Each wall is flat, endless, passes through zero and stands at right angles to its row. A trip goes straight from one point to another. Which walls does it cross, in order?

Walls:
(1): [-7.7 20.4 18.9]
(2): [ 29.5 -20.2  -5.3]
(3): [-5.7  5.1 -0.3]
(4): [ 8.9  1.8 32.5]
(5): [-8.2  0.5  3.7]
(6): [-12.5 -26.6 -21.1]
(7): [  4.1 -16.9 -15.1]
(8): [ 4.6 17.0 -8.7]
Trips:
[-20.3  -5.1   7.2] to [-8.0  2.9  6.6] -> 6
[-14.5   8.3  15.4] to [35.6 25.5  2.7] -> 8, 5, 2, 3
[ 3.8  0.5 11.8] to [-0.9  9.5 15.0] -> 2, 3, 8
[ 12.8 -17.2  -6.2] to [ -2.6 -26.0  -3.9] -> none

Walls:
(1): [ 4.4  6.9  3.9 27.5 15.4  4.5 23.2 -9.7 -1.2]
(2): [  1.0 -12.1 -14.6   4.9   3.0  -6.0   1.2 -25.1  11.7]
(3): [-12.0  22.8 -10.5  -7.9   0.2   4.7  20.7  -5.1   2.2]
(4): [  8.4  -6.6  39.5 -12.4  -2.2 -16.7 -23.7  -9.9   7.9]
(5): [  3.4   0.9 -12.4 -10.6   1.4 -29.4   2.3  14.5  12.9]
(6): [ -5.0  19.9   2.3 -18.0  -8.0   3.5  -4.9 -22.1  -2.3]
(7): [ 13.9  19.8  35.3  16.1  -0.2 -19.1  30.1   3.5   7.1]
(8): [-27.2  30.0   5.8   5.4  -0.3  17.4  -7.5  -4.7  24.1]
(9): [ 0.9 -1.1 17.1 -3.8 26.8  5.8 -1.6 -9.7  8.1]
(10): [ 11.3  14.1  11.1  -0.9   6.6 -10.5 -33.4   5.0  10.4]
(11): [ 15.0  18.7 -26.1   0.2  -5.8  -3.4 -16.8 -11.3  -9.6]
Trips:
[ 15.1  15.7   1.3  15.5  -5.1   6.5  10.5 -14.5  -5.5] to [  4.2  21.0   5.4   3.7  23.6  -9.6  -6.8 -14.3   2.5] -> 9, 10, 4, 5
[-15.4  18.7  -5.5 -18.1 -10.2   7.9  19.0  -0.8  -4.9] to [  6.5 -16.2  -8.6 -36.2  -9.4   7.4  -4.4   7.0 -14.3] -> 7, 5, 8, 3, 4
[ 21.1  -9.2   2.8  15.0  -8.9  -4.1  31.7 -42.7   4.2] to [ 14.2   3.9  -0.4 -13.3   3.5  10.9   2.3 -17.8 -12.7] -> 4, 7

Walls:
(1): [ 18.8  -2.7  -6.9  15.3   1.0 -32.6  -7.6  -7.3  -7.4  13.3  -6.4 -13.6
  -2.7  -3.9 -22.0   2.8   9.8 -11.3  11.2   9.0]
(2): [ -0.7  11.8  -7.6 -24.7 -12.0  17.9  10.7  14.3 -28.0  -2.0 -10.7 -11.6
 -18.4   1.7 -20.9  -3.0 -25.8  -7.7   0.9  23.4]
(3): [ -2.6  -3.8  13.7  11.6   9.1  15.4   1.6  -5.7  -5.9  10.2 -11.4 -20.2
  -3.1  16.6  11.8  -9.1   6.0  19.7  -8.9   8.8]
(4): [ 11.9  12.9   4.4  -9.9 -14.1  -1.4  -4.4  -4.3  -9.7   1.8 -16.2  -7.4
  19.4  15.3   5.5 -13.6  12.6 -15.9   3.8  20.7]
(5): [-18.2  16.3  18.0   2.0   5.1  14.6  30.2   9.5   3.5 -33.0  -4.9   6.6
  -8.8   1.5  16.8   1.9   8.7   5.0  30.5 -20.7]
(6): [ 12.3 -12.3   1.5  29.1   5.0  -0.6   0.4 -33.2   9.4  -0.5   1.4  21.5
  13.1 -37.3 -18.3 -13.6  -4.4  16.2  21.4 -18.7]
(7): [ -2.6 -29.9   9.9   5.0 -25.7  -8.5   0.0   5.1   9.5  -5.1  -2.6 -15.0
   1.9 -20.4  -6.8 -15.9  -3.8   7.8   1.4   6.9]
(8): [-13.2  22.4 -20.9   9.1  17.8  17.4  11.4  17.9 -15.7   2.1   1.5  23.8
   7.2   4.2  13.3   1.0   4.2  -5.5 -12.6  -6.6]
Trips:
[ -8.6 -29.1  -3.6  -8.2  -5.2  34.7  -5.6  23.3 -17.0  12.1   3.4   0.5
  -6.6 -10.0   4.5  16.1 -13.0 -13.7 -14.1 -12.4] to [-14.2  -0.8  -3.2  -4.0 -17.0  -0.2   3.4   8.1  16.0  21.3  -1.4  14.9
  -2.2   4.8  -3.0  28.3  -3.7 -14.0   1.3  22.8] -> 7, 4, 1
[  6.7   8.7  13.5 -12.3  16.9   3.6   1.3   3.0  -4.1  -9.3   3.8  28.6
   9.3   1.3 -15.5  -0.7  -7.6  27.3 -24.6  14.8] to [-17.3  -1.6  10.1  23.3  -4.4   6.8   4.1 -12.1  11.4   2.4  12.1 -24.4
   8.5   0.5 -14.4  24.8  -6.6   2.6  11.3   6.4] -> 8, 2, 7, 5, 1
[ 11.5 -17.4  25.4  -0.6 -23.8  -2.3  -7.3 -45.9  29.8   6.1   6.5  31.1
 -14.2   9.0   1.7  18.1 -16.8   3.3 -40.8  21.9] to [-43.6  17.2  14.0  -8.1   1.9  -5.7   8.1  16.2  12.5 -12.8  -5.8   4.7
   3.3  -3.2  15.4   1.7  -0.3   7.8   9.3 -21.3] -> 3, 5, 6, 8, 7
